Each row of a before or after table is a point. One or more steps were done to the points. Then noise was added and the rows were shuffled. The steps act on columns, c1 being the first. Name the steps. A step turns or swaps two columns, mirrors them in a line or flattens them onto one, adds a multiple of one to another, or multiplies or shifts one. Angles are multiples of 10 degrees, from the lower column toward the higher: turns from -170 to 170, lines from 10 to 170 but not 90. Use the fewest steps. Two steps may share a column if one is a turn and the other turns, adds or multiplies; they go together, in the order done. Otherwise the lowest column goes first.

Before:
[[ 60  32  -1]
 [ 23   9  21]
 [ 24  40 -18]
 [  4 -27  32]
 [ 29  32 -19]
 [ 20 -35  41]
 [-17   0  32]
 [  5 -49   5]
 [-21 -38  22]]
After, 9 rows:
[[ 33  59  -2]
 [-38 -23  22]
 [-27   4  33]
 [ 40  24 -18]
 [-48   4   4]
 [  7  24  22]
 [ -1 -17  34]
 [-35  20  39]
 [ 31  29 -20]]
Steps: swap c1 and c2

Before:
[[ -6  -8 -25 -24  31 -18]
 [ 14 -40 -21  16 -15  30]
 [ 22  37  14 -13 -16 -24]
 [ -8  19  15  -1 -12 -27]
 [ -6 -10 -45  -1  30 -14]
 [  6   5  15 -22 -20  -2]
 [-16  13  -5  -8  16  29]
 [  5 -17 -10  -1  36  -1]
 [  1  -8  -5  -6   7  39]]
After, 9 rows:
[[  3   7  26  19 -20  -2]
 [ 13  29 -12 -36 -12  32]
 [-10 -12  19  11 -12 -26]
 [ -5  18 -38  20  26 -20]
 [  4  12 -26  -7  34  -1]
 [ 22 -23  24  27 -22 -23]
 [ -8  11 -61  -2  26 -12]
 [  2  15 -11   0   8  38]
 [-16  -6 -13  11  15  33]]
Steps: turn c2 and c4 by 150 degrees; add -0.5 times c5 to c3

Before:
[[  1  11   2   2   8  -2   0   6]
 [  8   2   4  -3   6  -4  -1   0]
 [  3  -5   5   1   0  13  -2  -1]
 [ -2  -3  -5   2   8  13 -30  19]
 [ -2  -2   3   4  -3  -3  -4   0]
 [ -5  -3   2   1   7  11   6   2]
 [ -2   0   3   4   8  -2   6  -4]
 [  2  -1   0  -4   6  -4   5  -3]
 [  3  -2  -6   3   5   0   6  -1]
 [ -3  -3   3   2   4   0   3  20]
 [  2   3  -1  -5 -21  -2   4  -2]
 [ -1  -1   2  -9   1  -3   5  -2]
 [ -2  -2   0  -6   2   4   1  -3]
 [  4   0   3   2   4  -4   4   8]]
After:
[[  0  11  -2   2 -21  -2  -1 -14]
 [ -2  -2   1  -6  -7   4  -1   1]
 [  1  -5  -6   1  -1  13  -2   1]
 [ -3  -2  -4   4   9  -3   1   3]
 [ -4  -3   4   1 -19  11  -6  -9]
 [ -1   0   3   4 -24  -2  -7  -5]
 [ -3  -4   0   2  -4   0  -5 -23]
 [  3  -1   2  -4 -18  -4  -4  -4]
 [  3   3   3  -5  59  -2  -2  23]
 [  6   2  -6  -3 -17  -4  -2  -6]
 [  4   0  -1   2  -9  -4  -5 -11]
 [  0  -1   2  -9  -3  -3  -5   1]
 [  5  -2   7   3 -14   0  -1  -4]
 [ -8  -3 -14   2 -16  13  27 -26]]
Steps: turn c3 and c7 by -140 degrees; turn c1 and c3 by -20 degrees; multiply c5 by 3; turn c5 and c8 by -160 degrees
